Each row is a point. The points of each table are mixes of a few directions, plus a little noise. Count the directions of each table, and those that both share. Where both have some left over, give the other angles between the two spaces (their principal angles), to ten degrees, smallest first.

First (5 x 2):
[[ 10  -7]
 [  6  -4]
 [-35  26]
 [-30  23]
 [ 50 -38]]
Second:
[[ 45   3]
 [-53  -3]
 [ 57   4]
 [ -9   0]
 [  1   0]
 [ 10   1]
 [-50  -4]]
Directions: first 1, second 1, shared 0; angles 40

First (6 x 4):
[[-26   0  -5  11]
 [ 50   1  10 -21]
 [ -5   0  -1   2]
 [ 59   1  11 -25]
 [-91  -1 -17  37]
 [ 13   0   2  -5]]
Second:
[[ -7   5  42   1]
 [-47   3  26  17]
 [-16  -4 -33   9]
 [ 82  -3 -14 -33]
 [-13  -1 -22   6]]
Directions: first 1, second 2, shared 1

First, 10 rows:
[[-10  21  23  22  -2  28 -25   1   0]
 [ -7 -61 -41 -71  22  15  75   1   1]
 [ 10 -21 -29  18  30  -9   7 -28  10]
 [-23 -33 -22 -29   1  -3  52  34 -30]
 [ -7  -6  18  14  -9  16  18  26 -47]
 [-19  34   5  42   0  -7 -39   7   9]
 [ 18 -42   1 -46   2  22  51  -3 -18]
 [ 30  24  20  23 -20 -29 -35 -14   5]
 [  4  34   3   1   2  -3 -48 -26  55]
 [  6  49  22  24 -26 -33 -52   4  17]]
Second, 7 rows:
[[ 31 -23 -45  24  -7  19  43  38 -35]
 [ 26  -5 -14  29 -24  18  36  16 -31]
 [-21   4  22 -22  26 -18 -29  -9  38]
 [-37  31   4 -33 -29  -4 -52 -71 -20]
 [ 28 -23 -34  21   5  12  38  44 -19]
 [-13  21  54  -1  -6 -10 -15 -26  29]
 [-13  -5  13 -18  35 -18 -21   8  38]]
Directions: first 5, second 3, shared 0; angles 40, 40, 90

First:
[[-27  45 -35   9 -12 -14   1 -20  29 -24  14  52]
 [ 15 -37  41 -18  27  -9 -29  21  10  13 -12 -30]
 [-31   6   1  10 -13  16  13  11   0 -36  11  47]
 [ 31 -19   5  -9  14  -6 -10  -1 -11  34 -13 -48]
 [-26  31 -40  10  -1   1  -5 -12  11 -20  10  50]
 [ 23 -59   3 -12  48  35 -32  29 -46  34 -25 -34]
 [-21  51 -19  26 -66   3  63 -27  -3 -31  22  32]
 [  3  14  39   6 -49 -16  44  -8  12 -14  10 -20]
 [ 20 -27 -21 -11  45  12 -38   7 -20  35 -17 -24]
 [-21  35  18   9 -40 -22  28 -11  34 -33  19  25]
 [ 34 -44   9 -19  45   2 -39  16 -14  42 -22 -51]]
Second (8 x 12):
[[ 28 -19  -8   2   3 -24 -19 -42 -10  53   3 -85]
 [-46 -12  -9   2  -7   2 -32 -19  17 -16  37  -9]
 [  9 -12  19 -12   6 -11 -12   5  13   8  -3 -24]
 [  2  21 -12  10  16 -27  -9 -16  16   3  -8  27]
 [ 49  23  30 -10  27 -19  28  41  10   0 -51  52]
 [-11 -26  19  -5  24  -6 -34   7  11   0   2  -5]
 [  8  22  27 -31 -53  34  64  56   6 -34  -2  12]
 [-40   4 -66  44 -18  48  17 -32 -63 -13  22  32]]
Directions: first 4, second 5, shared 3; angles 40
